Each row is a point. The points of each table are mixes of a few directions, plus a little noise. Count the directions of each table, and those that both share. Where both have some left over, give the other angles between the two spaces (their principal angles), to ten degrees, smallest first.

First:
[[ -9  34 -10]
 [  7 -59  -2]
 [  3  13  12]
 [  8  -6  16]
 [ -1 -36 -14]
 [ -9  55  -2]]
Second, 4 rows:
[[ 60 -16 -31]
 [-25   7  13]
 [-24   4  -4]
 [-11   5  22]]
Directions: first 2, second 2, shared 1; angles 70

First (6 x 6):
[[ 11 -12   5   5 -23 -25]
 [-11  10  -6   4  23  27]
 [  0 -10  -4  32  -8   1]
 [ 10   9  12 -60  -4 -24]
 [  4   0   4 -15  -5 -10]
 [-13   2 -10  34  18  31]]
Second (6 x 6):
[[-20  -3   0   6 -47  30]
 [  8  23   7   8  21 -18]
 [-19 -24  40   0   8 -22]
 [ 10  28  -7   8   8  -2]
 [ 14   8 -22  -4   7   5]
 [  6 -32 -18 -18   3   7]]
Directions: first 2, second 3, shared 0; angles 70, 70

First, 10 rows:
[[-30   5   2  34   0  25 -17  37]
 [-18  -2  37   9  14  -2  12  -6]
 [ 28  -5 -13 -25 -11 -30 -19 -13]
 [  2  -6 -18 -43  11   2 -23 -41]
 [ -6 -20 -50  -5 -18  44  28  21]
 [-18 -22   2  35 -22  10   4  60]
 [ 20  33 -18 -21  16   2  -6 -43]
 [  5  17  24  22   0 -26 -23  13]
 [  7  20  41  24   8 -25  10   0]
 [ 11 -20  -6 -30   0   1  36 -27]]
Second (9 x 8):
[[ 22  32  37  43  -2 -33  15  18]
 [-20 -38 -29 -39  -3  24 -11 -10]
 [  1  -3  26  16  -2 -12  23  10]
 [-21 -42 -16 -32  -3  20   1  -7]
 [-12 -40  -6 -21 -10   4   0   5]
 [ -7   5 -18 -13   9  20  -7 -16]
 [ 26  30  43  48  -7 -42  15  25]
 [ 21  36 -29   3  -3 -10 -48   0]
 [-11  21  -6  -3  21  28  13 -25]]
Directions: first 5, second 3, shared 3

First:
[[-28  12  -6 -28  29  12 -10   4 -51  -5 -46]
 [ -7   3  -3  -8  10   4   5   2 -23  -5 -18]
 [ -1   0   0  -1   1   0  -1   0  -1   0  -1]
 [  5  -3   4   7 -10  -4 -11  -2  26   8  20]
 [  0   0   2   1  -2  -1  -7  -1   8   4   6]
 [ -2   1   1  -2   0   0  -8   0   4   3   2]
 [ 16  -6  -3  13  -9  -3  31   0  -1 -10   5]
 [ 17  -8   5  18 -19  -8   2  -3  37   5  32]]
Second (11 x 11):
[[  6  -2  -1   5  -4  -1  10   0   1  -3   3]
 [ 20  -7  -2  17 -12  -4  33   0   4 -10  10]
 [ 19  -7  -2  16 -12  -4  32  -1   4 -10   9]
 [-29  11   4 -25  18   7 -48   1  -6  15 -14]
 [-36  14   4 -31  22   8 -60   1  -7  19 -18]
 [  2  -1   0   2  -1  -1   4   0   1  -1   1]
 [ -8   3   1  -7   5   2 -14   0  -2   4  -4]
 [ 17  -7  -2  15 -11  -4  29   0   4  -9   9]
 [ 21  -8  -3  18 -13  -5  35   0   4 -11  10]
 [ -6   2   1  -5   3   1  -9   0  -1   3  -3]
 [ -7   3   1  -6   4   1 -12   0  -1   4  -3]]
Directions: first 2, second 1, shared 1

First, 9 rows:
[[ 33  21  13 -12   5 -17   2  19  -9   4 -19 -18 -20 -20]
 [ 45  14  22   0  -2  -6 -14  32  -4 -13  -7  -9 -10 -24]
 [-48  -9 -28  -3   7   2  19 -36   5  20  -1   4   5  23]
 [-32  -8 -28  17   8  20  -4 -24  25  -3   9  18  23  15]
 [ 27   4  26 -13  -9 -15   1  21 -21  -1  -3 -12 -17 -12]
 [-26   7 -34  10  18  10   3 -24  26   7  -8   7  12   8]
 [ 16 -42  60  -7 -48  -1  -8  29 -48 -20  44   6  -1  10]
 [-25   0 -29  14  13  15  -2 -21  26   1   0  12  17   9]
 [ 12  15  -2  -5   8  -9   3   5   1   6 -14  -9 -10 -10]]
Second (9 x 14):
[[ 14  -5  34 -19 -17 -26   6  19 -35  14   2 -23 -32  10]
 [-31 -21 -16 -19  -9  25  37 -41 -17 -13   9  38  48 -35]
 [ 32   3   1  43   2  29 -50  30  41 -38  17  17  22  -3]
 [ 18  10  26 -27  -5 -37  14  17 -33  24 -15 -34 -43   4]
 [  5  16 -24  14  18  16  -8  -5  30 -11 -11  11  18 -17]
 [-17   0 -14  11   7   2  -7  -8  15   7   1  -2  -2  21]
 [ -8 -13   9  -2 -11  -2   1   0 -12   2  11   0  -3  12]
 [-19  -4 -12   9   5   1  -4 -10  11   8   4  -2  -2  22]
 [  7  15  -7  -9  11  -8  10  -2   0   8 -17  -7  -7 -14]]
Directions: first 3, second 4, shared 3

First, 10 rows:
[[  1   1  -4  -5  -4  -6  -9   0  16   6  -1  -9  -6  -7 -11  -4  -7  -1]
 [ -2  -6 -10   7   1 -10   1   2  -4   9 -13  13   7   0  23   2  -1   6]
 [-21 -16   2   5  16   1   5   3 -23 -12   7   9  10   0  15  -4  15   8]
 [ -9  -8 -13  -3  -1 -19 -14   3  19  13  -8  -6  -3 -14   0  -8  -8   5]
 [ 37  28  19   8 -12  33  27  -8 -25 -12   0  15   4  32   4  23   5 -14]
 [-15 -15 -24  -3  -1 -34 -23   6  30  24 -16  -6  -3 -23   6 -12 -14  10]
 [ -9  -1   9  -8   5   8  -3  -1   2 -12  17 -14  -6  -5 -23  -7   4  -3]
 [ 27  25  22  -1  -9  32  18  -7 -13 -16  12  -2  -5  21 -19  14   4 -15]
 [-23 -17  -5   0  12 -10  -5   4  -5  -3   4   0   4 -10   7  -9   7   9]
 [ 13  10   2   1  -7   5   3  -2   2   2  -3   1  -2   6  -2   6  -4  -5]]
Second (11 x 18):
[[ -5   6   6   8  14  -7   4   0   1  -1  -3 -27  16  -4  -5  15   0 -16]
 [  3   6  -5   0   9  -4   1  -1   1   7  -6   3  -1  -2  -4   0  -2  -2]
 [-10 -14  13   1 -17   7  -2   1  -2 -17  14 -15   7   4   8   5   5   0]
 [ -4   6   5   7  14  -7   4   0   1   0  -3 -24  15  -3  -6  14  -1 -15]
 [ -2 -10   3  -4 -16   6  -3   0  -1  -7   8   9  -7   3   7  -6   3   9]
 [ -3   9   4   7  17  -8   4  -1   1   3  -6 -23  14  -4  -6  14  -1 -16]
 [ 18   7 -25 -10   1   1  -4   0   2  21 -11  52 -29   1  -2 -27  -5  21]
 [ 19   7 -27 -12  -2   2  -5  -1   1  22 -11  60 -33   1  -2 -31  -6  26]
 [ -8  -9  10   1 -11   4   0   0  -2 -12  10 -12   6   2   6   5   4  -1]
 [-12 -26  19  -3 -36  15  -5   2  -4 -27  23  -8   1   7  16   0   8  10]
 [  2  16  -4   6  26 -11   5   0   2  11 -13 -15  11  -6 -11  12  -4 -16]]
Directions: first 3, second 2, shared 0; angles 60, 80

First, 11 rows:
[[ -1  -3  -3   4   0  10  -6  -2  -3   2   0  -4   4   7  -8  -1  -7   0
    2 -13  -1   3   3 -16]
 [  2   9   7 -10   1 -29  15   5   7  -5  -1  10 -11 -20  21   4  20   1
   -6  36   2  -7  -7  44]
 [  1   4   4  -5   1 -14   8   3   4  -2   0   5  -5 -10  10   2  10   0
   -3  18   1  -4  -4  22]
 [  1   5   4  -5   0 -15   8   3   4  -3   0   6  -6 -11  11   2  10   0
   -3  19   1  -4  -4  23]
 [  0   2   1  -2   0  -6   3   1   1  -1   0   2  -2  -4   4   1   4   0
   -1   7   0  -1  -1   9]
 [ -3 -12 -10  13  -1  39 -21  -7 -10   7   1 -14  15  28 -29  -6 -27  -1
    9 -49  -3  10  10 -60]
 [ -1  -4  -3   5   0  13  -7  -2  -3   2   0  -5   5   9 -10  -2  -9   0
    3 -17  -1   3   3 -20]
 [  1   4   3  -4   0 -13   7   2   3  -2   0   5  -5  -9   9   2   9   0
   -3  16   1  -3  -3  20]
 [  1   3   2  -3   0  -9   5   2   2  -2   0   3  -3  -7   7   1   6   0
   -2  12   1  -2  -2  14]
 [  0  -1  -1   1   0   2  -1   0  -1   0   0  -1   1   2  -2   0  -2   0
    1  -3   0   1   1  -4]
 [ -2  -6  -5   7  -1  21 -11  -4  -5   4   0  -8   8  15 -15  -3 -14  -1
    5 -26  -2   5   5 -32]]
Second, 8 rows:
[[-19   9   0 -15   7   8  14 -13 -12  -1  -1  -1   0   4  -4   1  20 -17
   -3   6  -1   2  20  12]
 [  2  -1  -6   6   4   2  -5  10   0   3  -1  -4  -5  11  -5  -7  -9   4
   -1  -8  -4  -4   3 -12]
 [ 13 -11   4  10 -11   3 -14  -3   8  -2   2   0  10  -6   0   6 -16  10
    7 -12   4   7 -18 -16]
 [ 12  -5   4   6  -7 -10  -6   4   9  -2   1   4   2 -10   7   4  -8  10
    2   3   3   1 -17   2]
 [-18  12  -3 -14  11   1  16  -4 -11   1  -2  -1  -8   7  -2  -4  20 -15
   -7  11  -4  -4  22  17]
 [ 16 -11   5  10 -12  -4 -13   1  11  -3   3   3   8 -12   5   7 -16  14
    6  -6   4   5 -23  -9]
 [ 20  -8   1  15  -6 -15 -12  17  15   0   1   2  -3  -7   8  -1 -18  20
    2   1   1  -4 -23  -4]
 [-29  15  -5 -19  15  14  19 -13 -20   3  -3  -4  -5  15 -10  -5  26 -25
   -6   4  -4  -1  35  10]]
Directions: first 1, second 3, shared 1
